Each row of a before or after table is a point. The points were changed in one or more steps. Then noise was added and the rows were shuffled. The steps act on columns, c1 being the first. Name the steps. A step turns or swaps two columns, mirrors them in a line or flattens them onto one, adds a multiple of one to another, or multiplies or shifts one. Angles are multiples of 10 degrees, from the lower column toward the higher: turns from -170 to 170, lines from 10 to 170 but not 90. Use the fewest steps. Two steps may share a column if one is a turn and the other turns, adds or multiplies; they go together, in the order done. Otherwise the lowest column goes first.

Before (9 x 2):
[[-18  31]
 [-23 -60]
 [-15  26]
 [-28  36]
 [ 58   3]
 [ -9  14]
 [-19 -32]
 [-37  23]
 [ 32   1]]
After (9 x 2):
[[  2 -24]
 [ -3  12]
 [ -6   0]
 [ -4   7]
 [  1   8]
 [  3   8]
 [  5   1]
 [  2 -12]
 [ -2   8]]
Steps: multiply c1 by 0; multiply c2 by 0.4

Before, 12 rows:
[[-25  32  17]
 [-43  -1 -30]
 [-18  -3 -42]
 [-41  -1  18]
 [ 22  13   5]
 [-21  17  18]
 [ 52  51 -18]
 [ 42  -7   2]
 [-34  -5  24]
 [ 26  16 -16]
 [-39   5  26]
 [-44   0 -24]]
After:
[[ 31  28   9]
 [ 23  -1  24]
 [ 25   0   5]
 [-21 -26 -35]
 [ -2 -40 -18]
 [ -4 -27 -21]
 [-31  -7  34]
 [-27 -18 -30]
 [-44 -22   9]
 [-46 -21  15]
 [ 59 -18  41]
 [-22 -12 -33]]
Steps: turn c1 and c2 by 150 degrees; turn c1 and c3 by -160 degrees

Before (12 x 4):
[[ 22  13   5 -19]
 [ 22  18 -11  -9]
 [  5 -25   9   5]
 [ 36  12  14 -22]
 [  8  -4  10  25]
 [-14 -11  21   3]
 [ 14  14   5 -25]
 [ 14  20  -9 -22]
 [ 18  21 -12   2]
 [  5 -16   1  15]
 [ -6  10  25  12]
 [  9  -2   9   9]]
After:
[[-49   5  25   8]
 [-35   5 -15 -10]
 [-21  -1 -25  -1]
 [-36  -8  -5  -3]
 [  1 -11  12  29]
 [ 32 -19 -17  -9]
 [ -2   2  21  27]
 [-29 -11  10  27]
 [  0 -27   1 -14]
 [-59  -8  -8 -18]
 [-60 -18   4  38]
 [-44   4  22  19]]
Steps: turn c1 and c4 by 150 degrees; multiply c1 by 3; turn c2 and c3 by 110 degrees

Before, 10 rows:
[[ -8   8   2  11   3   9   6   1]
 [ 19   4  21  12   6   1  -9  -3]
 [-10   5   5  20  -5   5   2   8]
 [  5  -2   5   2  14  -3   1  -2]
 [ -6   6   6   6  -9   3   3   2]
 [-10  13  -4   9   2  -2   5   7]
 [  8  -7  -9   4   7  -5   5  -6]
 [  4   7  10  15 -13  13   8  12]
 [ -3  -5  -3   2   9  -4   5   4]
 [  9   5   9  12   0  12 -12   7]]
After:
[[  0   5 -11  45 -15   2   0  -1]
 [ -8   2  -8  19 -11   2  -2  -1]
 [-12   3  -7  60  -6  -1  -1   1]
 [ -6   0   7   5   6  -2   9   3]
 [  5   6   0   5  11  -2   9   0]
 [-13  -9  -8  27  -1  -4   6   4]
 [  5  -5   9  12   2   0   8   0]
 [ 14   4  -8  37   6   4 -11  -3]
 [ 23  17 -13  36  10   2  -5  -1]
 [-11  -3  -9  34  -1   6   7  -3]]
Steps: add -0.5 times c7 to c1; turn c5 and c7 by 30 degrees; turn c2 and c3 by -120 degrees; multiply c4 by 3; flatten c6 and c8 onto the line at 140 degrees

Before, 14 rows:
[[  0 -18  24  20   1  -2 -16  18 -16]
 [-10  34  -4  -2  -3 -12  12   7  -6]
 [ 60 -13  11 -12   6 -16   4   7   7]
 [ -4 -13  -8  -8 -17  29 -13   5   8]
 [ -9  -5   8  -1   4  11   0  22   6]
 [  6  -4  -7  20   8  11   2  -7 -14]
 [ -5   7  -4  -5   7  -4 -15  -8 -13]
 [ 14 -13 -12 -10   3  -6  10   7 -15]
 [  3 -11  17  -6   7   2  -9 -15   4]
 [-11  -6  41 -11   4  20 -11   6  -4]
 [-11 -17 -12 -14   7  -6   1   7 -17]
 [-11 -18 -15  14 -29 -16   9 -18 -14]
 [ -9  33  -8  -4 -25  -9  -2  24  11]
 [-13 -17   6   2  -3 -15  11  -4   9]]
After:
[[-13 -23  -8  10  -2   2 -24  25  -6]
 [  4   0  17   7   1  -1  14 -13   0]
 [ -6  -1  -8  11  -1  26  18 -10   0]
 [ 59  12  11  14  10  -7   7  15   3]
 [  7   4  -7 -25   1   4   2 -12  -2]
 [ -3 -16  -4  -4  -1  -9   5  -5  13]
 [ -8   3   8   5  -1  23   4  14  -5]
 [-10 -13  -5  -2  -1  -8 -34  12   7]
 [  0   0  24 -25   0  14  24  18  -1]
 [-13  19   6   5  -2 -13   6   4  -8]
 [ 14  16 -11  -1   2  -6   4   9  18]
 [-16  19 -15 -20  -2 -27   8  -7   2]
 [-10  -4  41   6  -3  33  12  -4  11]
 [ -9  11 -12   0  -1  -5  13   9  22]]
Steps: flatten c1 and c5 onto the line at 10 degrees; turn c2 and c7 by -130 degrees; turn c6 and c8 by -30 degrees; add 0.3 times c3 to c6; turn c4 and c9 by -140 degrees

Before:
[[-28  -5 -40  -2  26 -57  16  50 -23 -18  34]
 [ 32   1 -45 -20  50 -27  35   3  19 -37 -11]
 [ 17  12  41  34  31  21  17  17   1 -20  -9]
 [  7   4 -15 -38  14 -28  21  22 -18 -25  11]
 [ 34  -6 -34 -10  35 -21  -4  33  10 -24 -29]
 [-13  11 -14  22  13  44   9   8 -24  -9  -8]
 [-25   0  -3  -5  31  20  23  11  -8  13 -24]
 [-23  -4  14  29 -24  22  47  -4 -34  23 -13]
 [ 39 -20 -26 -23  36  -9  29  31  18 -16  15]
 [ 10  22 -14  -4  12  -6  20  26  26 -12   1]]
After:
[[-21 -47 -23 -51  30  23  19  19   1 -22  -9]
 [  4 -34  25 -11  14  47   8  12 -27  -8  -9]
 [ 21  27   3 -32 -24  23  46  -6 -32  19 -14]
 [ 26 -48  35  22  24 -59  17  49 -19  -8  35]
 [-32 -63  31  41  50 -28  31   4  15 -42 -11]
 [-24 -15  10  33  36 -10  29  32  17  -7  14]
 [ 22 -56   3   7  31  19  21  10 -10   4 -22]
 [-11 -18  -4  42  16 -28  19  24 -16 -22  13]
 [-19 -32  10  10  12  -3  17  23  26 -14   1]
 [-27 -30  23  27  37 -20  -4  34  11 -34 -28]]
Steps: turn c1 and c2 by 150 degrees; add -1.5 times c5 to c2; turn c3 and c4 by -150 degrees; add 0.3 times c11 to c10
